Each row is a point. The ring and each string are closed loops that go straight from each point to the next, and from the last back to the first. Before rounding, they use only three directions, however many columns there are. Count how often each string passes through the ring. Passing back the other way cancels.

Ring:
[[ 36 -37  24]
 [ 26   3  20]
 [ -8  20  23]
 [-30   6  25]
 [-15 -38  26]
 [ 19 -49  26]]
String, 22 rows:
[[ 18 -62  16]
 [ 33 -67  42]
 [ 31 -43  50]
 [ 21 -27  31]
 [ 23 -22  31]
 [ 18 -19  16]
 [ 31 -16   6]
 [ 34  -7  -2]
 [ 15  -9   6]
 [ 14   1   1]
 [  4  37  17]
 [-15  47  35]
 [-22  30  44]
 [-14   6  37]
 [ -4 -12   9]
 [-25  -6   8]
 [-47  -8  18]
 [-50 -18  41]
 [-34 -30  38]
 [-26 -52  22]
 [ -4 -51   6]
 [  6 -43  10]]
Times through: 2
String, 9 rows:
[[ 50 -42  20]
 [ 46 -53  41]
 [ 21 -49  43]
 [  7 -33  31]
 [  6 -31  18]
 [  9 -32  24]
 [ 14 -29  33]
 [ 12 -22  16]
 [ 28 -31   4]]
Times through: 1

Ring:
[[ 25 -24   1  -6 -14   0]
 [ 32  19 -24   9  -9   3]
 [ 13  45 -34  21  -8   1]
 [-25  42 -29  18 -15   0]
 [-49  13 -17   0 -25   2]
 [-57 -27   2 -18 -31   2]
 [-51 -53  18 -24 -32   0]
 [-29 -69  30 -23 -28  -3]
 [  0 -57  23 -16 -21  -2]]
String, 14 rows:
[[-51  61 -47  12 -21   6]
 [-74   3   8  18 -24  -9]
 [-81 -29  28   8 -29 -11]
 [-50 -34  32  13 -22 -13]
 [-23 -29  -2 -21 -26   5]
 [-11 -55  -4 -49 -32  14]
 [  0 -84  25 -41 -28   4]
 [ 12 -74  43  -6 -18 -10]
 [ 13 -32  23  12 -12 -10]
 [ 41   1  -5  15  -6  -4]
 [  5  10  10  38  -6 -14]
 [ -2  13 -14  10 -14  -1]
 [  5  29 -40  -6 -17  10]
 [ -8  76 -68   7 -15  13]]
Times through: 2
String (33 x 6):
[[-18   2 -30 -23 -25  12]
 [-33  -6   0   4 -21  -3]
 [-27  -6   0   4 -20  -3]
 [-26  14 -28 -10 -23   8]
 [-32  48 -61 -17 -25  18]
 [-49  59 -46  11 -21   6]
 [-47  46 -24  25 -17  -3]
 [-42  18   3  30 -16 -11]
 [-23  -4   2   9 -18  -5]
 [-14  23 -32  -4 -20   8]
 [-17  54 -54   0 -19  12]
 [-29  77 -62  13 -17  10]
 [-51  55 -19  40 -14  -9]
 [-52  23   6  39 -15 -15]
 [-32  -1   6  17 -18  -8]
 [-18   2 -15  -4 -20   3]
 [-29  31 -47 -16 -25  14]
 [-44  39 -56 -21 -29  18]
 [-32  23 -52 -31 -29  20]
 [-66  19 -41 -26 -34  15]
 [-81 -10  12   8 -28  -7]
 [-67 -21  24  15 -24 -12]
 [-42 -17  10   3 -23  -5]
 [-23 -10 -14 -16 -25   7]
 [-49 -19 -24 -41 -35  15]
 [-67 -30 -14 -43 -39  14]
 [-87 -43  21 -15 -36  -3]
 [-73 -38  36  11 -27 -14]
 [-48 -25  19   6 -24  -8]
 [-30 -13 -13 -18 -26   7]
 [-40 -17   6  -1 -24  -3]
 [-50 -18  15   7 -24  -7]
 [-27  -4 -18 -16 -25   7]]
Times through: 4

Ring, 9 rows:
[[ 20  -9  -9 -16  38 -29 -23  20  27]
 [ -8  12 -15 -11  21   5 -36  28  41]
 [-31  15 -12  -5  11  20 -31  30  35]
 [-55   5  -6   4   3  24 -13  31  10]
 [-61 -10  -9   7   5   3   5  33 -17]
 [-44 -26 -23   3  18 -41  17  36 -38]
 [-22 -33 -25  -2  29 -62  18  34 -39]
 [  7 -37 -16 -10  41 -70  12  25 -25]
 [ 25 -27  -6 -16  44 -52  -5  18   4]]
String:
[[ 38  14 -41 -27  42 -40 -52  33  56]
 [  4  17 -48 -17  28 -30 -43  41  39]
 [ -6   4 -25 -12  25 -18 -27  32  26]
 [ -8 -17  12  -6  26  -4  -6  15  11]
 [ 11 -10  22 -12  31   7 -20   8  35]
 [ 33   6 -11 -22  39 -17 -42  20  54]
 [ 38  -1 -25 -24  44 -43 -36  25  40]
 [ 45 -22 -10 -22  51 -57 -17  17  20]
 [ 46 -49  24 -17  56 -58  10   1  -4]
 [ 11 -39  16  -8  40 -38  11  10 -11]
 [-11 -21  -3  -6  28 -26   0  22  -5]
 [  3 -12 -43 -14  35 -63 -12  38  -2]
 [ 28 -21 -37 -19  47 -79 -11  32   0]
 [ 55 -37   5 -22  58 -66  -5   8   9]
 [ 46 -24  11 -21  51 -39 -16   7  26]]
Times through: 0

Ring, 9 rows:
[[-17  13   4  40  39 -29  -2  38 -39   6  19  -8]
 [-19   2  -1   7  39 -10 -13  36 -37  19  40 -19]
 [-15 -23 -14 -45  27  15 -29  22 -12  43  53 -28]
 [-11 -36 -24 -63  12  25 -32   2  10  48  40 -22]
 [-12 -34 -28 -45  -2  22 -20 -22  21  28   4   0]
 [-13 -20 -25  -2  -7   6  -2 -34  19   0 -33  22]
 [-10  -1 -13  52   0 -28  12 -18   9 -14 -55  32]
 [ -8   8  -3  69  13 -45  12   7  -5  -8 -42  22]
 [-11  13   3  67  27 -47   8  27 -22  -2 -18   9]]
String:
[[  -5  -17  -14   12    8  -20   -8    3   13   22  -14    6]
 [ -15   -1  -10   30   12  -16    2   -3   -8   -3  -20   14]
 [ -15   19   -4   88    9  -42   24   -9  -13  -35  -62   38]
 [  -7   19    2  105   14  -66   23   10   -8  -22  -64   34]
 [   0   10    4   86   21  -68   10   30   -3    5  -38   16]
 [   1    3    4   67   26  -63    0   42   -4   22  -16    2]
 [  -4    7    5   61   32  -55   -1   44  -16   18   -3   -3]
 [ -11   -4   -7   21   21  -20   -6   17  -10   15    2   -1]
 [ -19   11   -1   40   30  -22    2   20  -33   -5    3    3]
 [ -28   28    8   55   44  -22    7   32  -62  -20   16   -1]
 [ -21   15   10   24   55  -21  -12   59  -59   17   56  -28]
 [  -8  -15   -6  -13   32  -12  -24   39  -13   45   43  -26]
 [ -15   -7  -10    6   20   -7   -9   10  -13   13   10   -3]
 [ -22   -4   -8  -12   30    8  -15   17  -30   15   36  -15]
 [ -21  -19  -13  -53   32   26  -30   22  -25   38   66  -32]
 [  -3  -56  -24 -108   22   31  -57   30   18   95   88  -54]
 [  -2  -46  -23  -69   14   13  -40   17   23   72   48  -31]
 [ -11  -19  -16  -16   13    2  -16    3    2   26   12   -6]
 [ -18  -19  -20  -24    9   16  -14  -11   -1   14    9   -1]
 [ -14  -44  -35  -74   -7   42  -27  -34   27   33   13   -3]
 [  -6  -51  -38  -71  -14   32  -27  -35   44   42    0    0]
 [  -4  -37  -26  -33   -3    5  -20  -14   33   38   -5    1]
 [ -15   -8  -14   10   10   -5   -3   -7   -4    3  -11   10]
 [ -22    0  -19   27   -2    1   11  -36   -3  -28  -44   32]
 [ -17   -3  -23   42  -15   -8   19  -52   15  -34  -75   48]
 [  -3  -16  -21   34  -12  -25    6  -27   33    1  -62   33]]
Times through: 5
